Each wall is flat, endless, passes through zero and stands at right angles to its row. A trip goes straight from one point to another. List the walls that it crosses, first one first.

Walls:
(1): [ 12  20 -33]
(2): [ 57 -41  23]
(3): [ 54 -71  69]
Trips:
[ 61 -58 -16] to [ 21 -10 -40] -> 3
[25 73 22] to [ -5   2 -72] -> none
[ 17 -35 -75] to [-53  -1 -26] -> 2
[ 83 -79 -36] to [ 15   8 -56] -> 3, 2
[ 49  32 -92] to [ 26 -35 -89] -> 2
[-27  29 -12] to [ 28  26 -14] -> 2
[-46   0  15] to [ 36  -9 -42] -> 1, 2
[ 25 -31  -7] to [-60  26 -69] -> 1, 3, 2

Walls:
(1): [  1  30 -30  63   8   8  36  43]
(2): [ -5  15  -2  13 -18 -42 -23  37]
Trips:
[ -2 -38   1  43 -24  54  18  32] to [ 29 -18  -4  42 -36 -29   3 -11] -> 2
[ 21  95 -34  19  21   6  -7 -16] to [-14  27  19 -11 -10 -61   3 -10] -> 1
[ -9  13  40  13 -13 -15 -17  29] to [ -6  -6   5  43  15 -67  -1  19] -> none
[-19  16   5  24  -5  26  21 -15] to [ 16  25   8 -12 -26 -11   2 -15] -> 1, 2
[ 25  -4  15 -20 -19 -63   0 -29] to [ 18  14 -43  25   1  19 -64  -3] -> 1
[ 11  19 -27  33  35  31 -22  37] to [-37  56 -23 -42   2   4 -37  -5] -> 1
[  8 -40  65  27  17   9  22 -11] to [-23   1  22  -5 -13   1 -16   2] -> 2
[-42  13  44  31  47  -5  52 -26] to [-52  24  18 -58 -20 -14 -54 -22] -> 1, 2
[ 28  34 -19  -5   8 -72  -6 -39] to [-26 -42  21  53 -10   2  16 -17] -> 1, 2
[-10 -35 -18  12   2 -18 -53 -21] to [-21 -35  -6  35 -25 -24  56  -8] -> 1, 2
[-6 15 15 -2  8 36 25 19] to [-22 -48  44  -1 -11  23  -5  -1] -> 1
[ 50  30  -5  51  12 -14 -10  -2] to [-29  35  17  24  63   7  12  -9] -> 2

Walls:
(1): [-26 -58  32 -18  -1  16   9 -16  25   6 -25  45 -56  42]
(2): [ 10 -78 -10  59 -25   1  32  29 -67  77 -35 -36  -8  25]
(3): [-10  20  47   0 -19 -19   0  91  63 -35  -3 -62   8 -38]
(4): [ 41  -3  12  -1 -45  27  21 -24 -35  16  13  25 -21  19]
(5): [-43 -12  72   7  15  48  35  -5  43  75  59 -70  10  34]
Trips:
[-15  -5  13 -32  48  16  93 -31  11  18 -35 -32 -22  -8] to [  3  67  45  16  -1   3 -20 -12 -66   3  48  37   3  21] -> 4, 2, 1
[ 48  55  19 -67  25 -39 -40  -1 -12  11 -43  10  22  -9] to [ -9  -4  81 -41  15   3 -27 -42  70 -58 -59 -20  27 -22] -> 1, 5
[-87  31  26  11 -33  -9   6  12  33 -33  -1  -9  32   2] to [-84 -32 -64   8  22  26  -3 -27   5 -43   6  21 -69  -3] -> 1, 5, 3

Walls:
(1): [ 18  -8   3 -14 -53 -22  18   8   7 -18  22 -24  -1  41 -28   5 -29 -45
 -13   7  11 -10 -29  54]
(2): [-16  -4  27 -20  -5  28 -19  57  36  29  25 -46  -4  26   2  20  -6 -36
 -21  -3   2   1  -4 -13]
(3): [  2 -31 -25   2   4 -16   8   0  20 -37 -22 -19  10  28  29  -6  18   9
  -8 -22  24  40 -56  37]
(4): [ -3  -8   3 -41   3  23  15 -10 -20   4  56  26   3  15  24  12 -11 -19
  10 -26  36  -5  19 -13]
(5): [-35  10 -43 -20   1   8  24  16  -5 -46  -1  16  28  16 -29   2 -33  -4
  38 -21  -3 -12 -26  41]
Trips:
[ 35 -26 -20  19 -18  11   9 -54 -22  24  22  13  15 -21  30 -11 -47 -22
   5  -6 -39  17 -29 -40] to [-21  18 -48  -7 -35 -46   8 -12  21   9  -8 -38   5 -21 -18 -36   8   4
  22 -45   2  12  36   3] -> 5, 4, 3, 1
[ -4 -66  31   3 -23  19   8  -4  -1 -23 -26  -6  37 -13  21  -6 -16 -12
  25 -24   9  30  10 -34] to [ -1   8  23   5  12  19 -23 -17 -15  19  23  12  -7  -5  -9 -32   8  10
 -10   3  -9  22  22  22] -> 2, 3
[-20  67   9 -19  44  77 -28  12 -17  -6  -1 -18  20   4 -20  -8   5  36
  53 -10 -18  38 -65  19] to [-37 -44 -46 -70 -15  -4 -49  16  20  -4 -10 -14  21 -14   8  -9  -7  23
 -31 -11  41  10  38  15] -> 4
[ 41  71 -16  37   6   7  11  -3  61 -36 -16  -4   6   1 -13 -39 -14 -11
  22 -21  22 -41 -13  -3] to [ 22  14   5 -15   3  18  38 -37 -48 -33  -3 -18 -17  -5  22  32   3  37
   8  68 -54  25   9   3] -> 3, 1, 5
[  1  17   3   0 -44  23  -3   0  -1 -18  15 -26  10  41  19 -45  22 -18
  42  12 -13   6 -29  31] to [  4  29  11  32  20 -52  23   0 -35  21  12  30  54  -7  -3 -34  22   3
   7   8   2 -16 -11   4] -> 2, 3, 1
[-16  10   5  -1  18 -43 -39 -45   7  -8 -40  39  17  -3 -13 -15  13  28
  34  -7  15  32  -4 -37] to [-64   0  -2 -20  30  -6 -32   9 -26  -7 -37  36 -17  40  64  20  52 -31
  -9   0  14   2 -42  26] -> 5, 4, 2
[ 10  11 -31 -17  11  32  11  29  13   0  14 -28   1   6  11  20  -7  13
 -13 -17  -2 -14 -17 -25] to [-12 -47 -20  40  62   8   6   2  21 -16  -4  12 -46  11 -50  27  -5  27
   9 -75  70 -41 -24  38] -> 1, 2

Walls:
(1): [-21  10  37 -42   2   8 -43  11  72 -28  -2  31   6   0  53 -46  60 -43
  38 -35  20 -18  36 -15 -33  57  -3   8 -11 -31  10 -66   0  -3 -21 -18
 -32 -31 -72 -34  30   1  55  17  44 -12  33  41]
(2): [  8  37 -61  -1 -61  17   0 -31  52   5 -37   7  13 -19   1 -26  44 -25
   1 -23 -20  12 -21 -27  34  29   1 -17 -40   2   9   7   1  86   7   8
 -21  37 -29 -13 -21  13 -26  16 -16  57 -23  -2]
(3): [-35   3 -13  12  27 -10 -12  58  54 -17 -11  37 -47 -47  28  43   9 -18
  38 -17  47   2  22  -8 -11  35 -23   5  23  27  30 -38  28  -6  17  12
 -33  -4   4 -27  12  21  -8 -20  28  11  27  -3]
(4): [ 11  28 -15  29   6  25   5  54 -69 -20  13  81   5  34  11   1   9 -34
  55 -49  12  33 -54  17  23  15  18  42 -26  35 -22  34  -6   7   9 -18
   2 -15   9   0  19  10  15  10  27  40  20  18]
(5): [ -4  -5  13 -20   0  29   6  -7   6  -5  -3 -34   5  13   9  -1  15 -15
  -8  -7   0  11  12  35 -37  17 -11   7  -4  23 -59  19  17   3 -41   4
   6  48   7 -50 -24  55 -23   5  53 -49  -9 -16]
(6): [ -7 -36   2  21  10  19 -17 -11 -25  38 -35 -10  20 -29  12  32  39 -22
 -11  -6  35   7 -16   0  -4  12  32  36 -23  34  38  42  16 -56 -14 -27
  13  33   1  15  42  39 -12  -5 -13 -22  27  30]
Trips:
[ 15   0 -32  54  18 -60 -10  31  11 -29  17   5 -30  -2  38  11   8  23
  18  18  -9 -38   2  -1 -31 -15  14 -42 -11 -12  54  47  -5 -24   0  21
  34 -57  27  43 -32   9   1  49 -33   4  -2 -25] to [ 26   1  20  59  32   0  39  51 -22  19  -8  -6  -4   7  -6  -8 -48 -11
 -47 -35  33   7 -38 -18  38 -18  -6 -26   9 -39  21 -21  23  12  24 -49
  -5  19  17  15   5 -30  -8  15   0 -15  10  61] -> 4, 6, 3
[-48 -35 -15  19  52  37  27  14  39   5 -21  -9   5  -9  18   2  26 -31
  28  81  -7  37 -32  14  -2   2  11  20 -16  36  30  24  -1 -35  10   4
  -5 -39   0 -47 -23  11   0 -39  29  27 -18  11] to [  0  -1 -20   4  25  23   7  68   7   4  10 -22  44  18 -49   3  27  32
  27   5 -26 -45 -25  15 -12  -5  65 -30 -20 -18  14 -91  14   5  21  -9
 -14  42 -18  10  27  41 -19  24  15   9  51   1] -> 2, 5
[  9  -8  20   4  31 -44 -35  -7  31  23  26 -17 -21 -13 -15 -16 -18  24
   5   7 -30  15   9  14   7 -33  10 -31 -21 -25 -10 -14  -3 -20 -26  -4
 -40  15 -20   3 -45  12 -11 -23 -13  28 -28 -20] to [  3 -13 -56 -29  20 -13 -26  -3 -27  16 -18  30  27  19 -25  51  19  35
 -32  44  13  30  -2 -12   6   7   1  54  16   8 -41  41  -5  17 -25  11
 -42 -20  18   8 -12 -64  22 -21 -13 -10   8 -38] -> 4, 6
[ 13  29  30  11 -38  17  13 -18  60 -17 -10 -15  37 -31 -37  -4 -42   3
 -13   4  -9   7   4 -12 -36  15  20   2  20 -44 -31  22 -39  13 -13  35
   2 -27  -5  -3 -34   9 -43 -14 -13  -8  24  -7] to [-13 -13 -31   8  22 -62  12 -19   2  10  17  16  -9  -3  17   2  -8   5
   5 -56   8  27  15  30  44  40  46 -63  56 -10   0 -45 -28 -36  90  39
 -19   2   7 -23   1 -16  -6 -18   6  17  -3  24] -> 5, 3, 1, 2

Walls:
(1): [-11  -4  38   8  29  35  -7   9 -24 -33   3 -23  16  -4  43  47   9  21
  19  53  17  39  14 -22 -11  -3 -29   4 -19   6  24  16   1 -13 -49  40
   0   6  33 -12 -22  18  12  53 -19  36 -40  29]
(2): [  6 -58  47   7  22  11  13 -13   5  17  28  43 -27 -11 -10  23   8  16
 -20 -64  27  -7  29  16 -38 -58   8  -6   1  39 -53 -12 -48   2  -9 -26
  24   8  19  -6   3  21  17  16 -59  19 -17  20]
(3): [ 46 -30 -54 -37  32   0 -16 -17  -8  46 -19 -19 -45  34  91   4  -8  -5
  26  35  16  20  -7  29 -20   7  35  -3  -6  24  16  13 -19  19  -9 -10
  -6  10  26 -25 -20  32  21  -8 -21 -28  -5   1]
Trips:
[  8  17  10 -58 -15  60  25 -49 -12  17  64  11 -31 -19  -1 -17  35   4
  20  50 -19 -20  18  10  48 -47  23 -21  -7  64  25 -13 -27 -13  26  10
  -7  32   0 -28   0   3 -18   2  -7 -32  40 -32] to [  7  32 -17   3  58 -23  72 -12 -15 -18  44  42 -32  26  -7 -50  40  16
 -12 -27  -9   5  18 -29  21 -17  -8 -31 -13  11 -65 -25  11 -21   2  45
  21 -64  -6 -18   1  18  21 -41 -17  -9 -15 -26] -> 3
[ 12  28   7 -22  27   3 -13 -52  10  -5 -12 -17  29  21 -18   4 -28   3
  50  59 -22 -16 -44   9  18  23 -31  23   3  10  15 -26  -5  -1 -30  24
  15  32   0 -23  20  14 -12 -47 -53  27  39 -36] to [ 41  32  12  -2 -21 -22  -2 -22 -48  16   1   7 -23 -26 -44   0  -4 -17
  11  30  26 -31   6 -25 -25  29   5  48 -14  -6   7  16  -7  36 -27 -23
  -1  -8  30 -41 -25   6  28 -17  46 -15 -11  -5] -> 1
[ 24  12 -11   9 -24 -10  -5   9 -18   6  -2 -26 -32   4   2   0  16  29
 -22 -47 -29  16 -15 -39 -16 -12 -19   2  36 -29  56  12 -54 -21  31   9
  37 -46  15  -6  -9 -20  11  19 -13  40  55   1] to [ 14  40 -20 -73 -10 -33  27 -50   6  -4  49  27 -26   3 -30 -16 -51   1
   6  -1 -19 -13   3 -25  28   9 -19 -28 -10   8   8  11 -11  16  54  51
 -14 -28  12 -24  12  22  24  22   9 -54 -26  20] -> 2, 3
[ 70  38 -14 -41 -13  18  32 -36  31  20  -7  17  -4 -19  -7  25 -34  29
  51  20  10 -51  17  41 -45  -7 -17 -20  32 -29 -47  14  12  -6  21 -47
 -90  21 -21  69  24  18  26 -13 -14   5  18 -39] to [ 15 -16   6  -8 -27  58  17 -21  10 -31 -33  10  19  78  69  27  -1 -37
 -44  60 -26 -51 -26  -3 -70  -4   9  -3  -3   0  17  17 -23   9  35   5
  -2  43  -7   5 -10  55  63  14 -84 -33 -29  -5] -> 1
[-89  79 -12  -1 -18 -70 -31 -37  18  23  40 -23 -38   0  -8   0   8  -2
  35  32  10  28  19   6  27   1  -5  30  -3   0   4 -11 -50 -12 -50   8
   7  -2 -25 -42  15  -6 -48   4 -12  14  16  -3] to [ -3   6  29 -10  20 -34 -43  -2 -18  61  18  21   6 -38 -20   4  40   5
  12  12 -55 -71 -18  17  -8  38 -17  44   3 -27   2   8 -13  16  12  25
 -18 -11 -11   0  10 -39 -14  41  -1 -14  50 -22] -> 1
[-31  37 -25  -2  22 -25 -27  14  68 -54  35   3  -3   2  44 -30  -5  -9
  20 -38  23   5  -5  10  -6  20 -20  36  95  46 -42  -5 -15  -8  20  20
  18 -13  21  -4  27  89 -29  -9 -49  53  14 -25] to [ 18  38   4   4  23  56  18   9  47  38   9  14  -4  -5 -78  -4   0  12
 -24 -18  31  25 -43 -35 -32  -2  -8 -43  10 -34 -42 -10  40  -1  39 -40
 -33  10 -31   1 -23  -7  25 -20 -34  16 -45 -43] -> 3
[-32 -10  -1 -33  -9   4 -46 -10 -39 -33  60   8 -28 -59 -54 -23 -29 -28
  42   9   5 -27 -53  54  -2  38  30  11  -1  21 -86  37 -66  24  -7 -38
   5  -5 -12  22 -22 -38  17  18  -9 -34  41  26] to [ -4  -4  13  33  -2  46 -17 -20  24  25  -1  22  18  21 -59 -28   3   6
  26  11 -55  10   3  16 -53   9  -6  33   5 -26 -22 -52   9 -47  32 -37
  29  -5   7   7  21  -7  29 -14 -52 -24   6  -9] -> none
[-11  19 -27 -37   6 -16  46 -41 -54   2 -21 -37   7  33  40  29 -46 -24
 -37  19   6 -29  22  26  -1 -31  36  29  30  20  -4  42   3 -33  -4 -12
   4  29  57 -30  23 -20 -50  25  18   2 -14  13] to [-30  -5 -15   4 -40  59 -15  10  13 -23 -10  40 -33  -4  26  25   6  37
  -8 -14  16  22  14  31  48 -54   9 -12 -46  48  20 -22  62 -13  46  -8
 -32   0  27   9  26  14 -37  35  18  28 -51   0] -> 2, 3
